Rows are points. Each copy is the shape, with its points in the same order, stretched, turned, moved and blurred by noise. Is it also mirrored, or only turned?
In the rows, zero is written as 128.

Shape (8 x 3):
[[119 111 184]
 [175  96 142]
 [138 110 154]
 [139 169 182]
 [119 148 165]
 [154  95  56]
 [111 115  88]
 [170  94  87]]
Copy 1, 8 rows:
[[143 113 170]
 [179 124 129]
 [151 119 144]
 [133 162 183]
 [115 137 149]
 [145 142  56]
 [113 131  84]
 [171 135  78]]
Copy 1 is: only turned
Copy 2, 8 rows:
[[123  73 166]
 [186  98 127]
 [142  99 145]
 [125 128 192]
 [117 121 167]
 [159 144  51]
 [111 132  86]
 [176 134  80]]
Copy 2 is: only turned
Copy 3, 8 rows:
[[ 84 147 172]
 [151 131 177]
 [116 135 162]
 [102 191 138]
 [ 93 161 137]
 [170  71 119]
 [122  89 110]
 [172  93 145]]
Copy 3 is: only turned

Shape (12 x 6):
[[127 112  58 127 179  90]
 [100 161 148 116  95 122]
 [ 77  89 138 111 176 100]
 [129 126 165  91  77  55]
 [155 180 172 101 113 118]
 [141 124 146 153 104  45]
 [154 145 121 126  89 121]
 [144 145 154 112 107 132]
 [168 166 141 131  96 121]
 [105 134 164 129 115 116]
 [ 84 107  72 128 177  72]
 [129 121 162 107 104 136]]
Copy 1, 12 rows:
[[136  55 107 121 163  67]
 [ 86 155 137  99 127 135]
 [104 104 143 124 220 120]
 [ 76 204  92 128 155  93]
 [130 194 143  81 115 100]
 [ 94 170 126 172 136  59]
 [130 156 107 123 101 110]
 [134 173 129 108 127 124]
 [139 175 129 114  90  97]
 [100 159 150 124 150 132]
 [ 93  55 120 125 186  78]
 [129 175 124 120 148 145]]
Copy 1 is: mirrored
Copy 2, 12 rows:
[[ 92 105 109 109 171  57]
 [121 157 175 133  82 126]
 [ 77  89 174  80 142 124]
 [159 125 223 138 108  84]
 [171 177 171 156 131 144]
 [136  86 182 188 123  75]
 [164 138 135 150  96 103]
 [161 145 152 135 105 140]
 [172 151 138 173 109 122]
 [118 123 176 136  97 141]
 [ 56  97 141 101 158  57]
 [156 127 166 114  91 145]]
Copy 2 is: only turned
Copy 3 (12 x 6):
[[101 118  84 163 185  85]
 [102  99 145 112  76 129]
 [114  83 164 148 150  59]
 [ 39  76 150  84 103 105]
 [ 87 143 164  84  97 134]
 [ 28  87 146 138 137 134]
 [ 91 106 110 105 122 157]
 [108 110 147  96 113 140]
 [ 84 128 131 105 116 162]
 [101  94 165 123 103 124]
 [ 93  97  98 181 158  65]
 [114  91 159  96 118 131]]
Copy 3 is: mirrored
Copy 4, 12 rows:
[[127  80  87 108 198 132]
 [110 163 122 159  97  94]
 [ 66 110 145 110 191 106]
 [116 134 150  95  93  31]
 [133 200 127 120 103  91]
 [162 118 151 125 136  37]
 [153 137 120 129  90 116]
 [126 170 141 120 105 116]
 [167 160 121 132  98 109]
 [111 154 151 143 123  95]
 [103  79  94 121 206 101]
 [113 151 159 112  98 121]]
Copy 4 is: only turned

Shape, 12 rows:
[[ 85 127 140  56 146  82 150 132 114]
 [139  98  46  96  61 106 219  69  83]
 [121  89 171 148 138 149 123  99 123]
 [ 83 125 118 109 185 154 135 183 119]
 [106 148  79 178  99 134 112 167 141]
 [158 120  93 148 145 127 124  79 130]
 [124 114 111 169 124 140 152 106 163]
 [120 137 143 112 119 141  92 166 109]
 [161 109 199 157 149 147  88 122 139]
 [ 69  96  87 185 155 112  99 171 128]
 [102  96 107 116 104 150  92 124 156]
 [124  73 150  89 145  88 126 191 130]]
Copy 1, 12 rows:
[[ 89 148 133  39 127 140 204 160 164]
 [ 90  18 125  82 108 131 236 159  79]
 [133 101 146 124 107 204 122 119 130]
 [ 65 153  64  88 155 141 104 154 153]
 [ 99  81 108 154 128  73 102 115 148]
 [135  59 137 127 182 161 149 119 137]
 [ 87  66 147 166 135 157 128 132 147]
 [130 134 116  94 130 116 123 125 118]
 [167 134 163 156 141 200 107 110 125]
 [112 108  68 133 104 112  93 123 212]
 [116  77 159  81 124 126  98 138 153]
 [147 160 106  94 115 141 155 207 157]]
Copy 1 is: mirrored
Copy 2 (12 x 9):
[[ 90 114 142 162 194 171  67 142 120]
 [ 55 141  86 167  68 163  84  53 102]
 [156  63 116 121 134 167 132 123 146]
 [123 107 157 129 153 184 155 198 119]
 [102 127 158 125  90  97 171 165 142]
 [137 132  80 115 116 147 128 111 149]
 [133 112 129 133  83 149 132 132 173]
 [126  93 154 103 145 129 137 154 110]
 [195  74 136  92 138 144 132 123 150]
 [119 106 132 173 122 115 183 200 135]
 [104  86 112 118  97 122 112 173 131]
 [165 114 161 147 139 142  86 154  87]]
Copy 2 is: mirrored

Shape, 14 rows:
[[106 147 185  92 138 106  75 180  96 198 139]
 [147  91  86 174 137 186 119 157 117 106 149]
 [159 120 122 126 160 155 144 142 147 130 119]
 [ 88 169 206 144 169 137  98 104 164 143 142]
 [149 107 106 136 162 131 126 169 120 100 115]
 [110 196 149 151 182 106  71 105 172 148 161]
 [ 88 133 178 118 163  75 128 154 118 200 171]
 [123 150 119 167 169 159 146 153 114 120 123]
 [110 107  98  76  99 147 151 125  97 197 112]
 [186 103 119 175 158 162 119 123 111 133 122]
 [116 111 128 163 145 115 121 119 126  98 113]
 [118 154 123 101 128 135 145 100  72 170 119]
 [126 157 187  95 164 123  90 131 118 143 198]
 [177 129 116 166 103 148 144 160 127 110 135]]
Copy 1 (14 x 11):
[[220  89 145 170 159 174  59  49 113 138 170]
 [118 142 125 185  59 132 141 113 119  74 101]
 [ 96 113 106 142 132 130 129 101 147 120 103]
 [ 96 145 213 128 141 166  72  99 130 133 121]
 [134 138 116 153 118 112 133  96 130 114  63]
 [ 79 117 155 118 134 180  63  91  51 125  92]
 [203  80 150 187 177 173  78 124 104 133 122]
 [ 99 153 144 165 107 162 157 107 108 121  96]
 [190  80 102 134 159 123 176 119 115 111 201]
 [111 100 139 149  70 161 137 101 127  95  83]
 [134 150 179 122 100 115 133 126 112 119  69]
 [162 121 130 127 155 174 171 112 110 114 174]
 [138 136 129 152 167 201  50  91 129  90 138]
 [113 139 101 142  61 145 129 117 123 135 118]]
Copy 1 is: mirrored
Copy 2 (14 x 11):
[[146 215 176 111 102 126 172 107 105 115 113]
 [120  55 176 147 121 184 134 121 162 123 132]
 [124 111 148 170 127 119 135 127 139  88  83]
 [127 200 137 201 133 125 129 116  84 150  85]
 [110 104 180 142 127 135 117 152 127  79 115]
 [178 188 157 212 162 163 111 115 104 114 125]
 [137 160 175 162 107  87 187  79  59 125 123]
 [142  91 160 168 103 160 129 147 102 125  91]
 [157 125 102  88 105  87 204 112 115 159 111]
 [148  76 188 151 124 149  88 104 158 108  87]
 [115 113 162 140 140 126  93 135  88 132 126]
 [189 137 129 125  94 100 163 147 111 169 110]
 [141 202 182 199 111 118 172 134 155 118 144]
 [142  91 142 142  89 154  92 116 144 101 123]]
Copy 2 is: mirrored
Copy 3:
[[ 47 157 101 133 199 121  99 118 214 115 118]
 [104  95 145 162  96  95  97 141  64  92 153]
 [128 146 156 139 122 143 110 129  93 125 150]
 [ 94 187 152 125 172  82 183 103 147 130 108]
 [138 144 132 157 118 131 106 139  95  97 124]
 [154 171 125 115 199  53 172  76 144 144 124]
 [ 88 154 142 140 182 101 121 151 204 156  93]
 [133 127 159 152 162 116 149 162  89  91 130]
 [ 58  65 123  82 134 179  90 136 145 137 134]
 [129 140 187 137 120 121  72 123  74  99 145]
 [127 144 146 136 114 114 133 117 102 106  88]
 [ 93 101 147  69 160 150 125 143 154 100 130]
 [ 90 173 119 111 142  67 128 127 195 107 148]
 [122  94 156 160 103 133 110 110 119  88 153]]
Copy 3 is: mirrored
Copy 4, 14 rows:
[[114 117  52 126  49 186  99 178  48 124 176]
 [122 164 106 149 207 120  93 171 201  98 137]
 [170 141 129  84 151 131 123 169 152 129 126]
 [157  76 173 140  63 199  70 184  92 151 126]
 [127 135  92  85 144 139 124 162 193 125 116]
 [140 129 169 131  38 180  92 188 127 201 159]
 [158  93  66 155  80 199 137 167  71 173 142]
 [116 122 142 109 178 167 122 195 165 126 114]
 [137 173  75 117 181 115 107  82  57 125 154]
 [135 133 103 110 175  87 102 207 167 143 117]
 [117  92 110 126 136 133  99 136 179 150  96]
 [110 157 113 126 150 134 121 136  62 161 106]
 [159 158 120 173  35 198 111 196  81 155 121]
 [138 123 117 145 161  93 158 170 178 100 136]]
Copy 4 is: mirrored
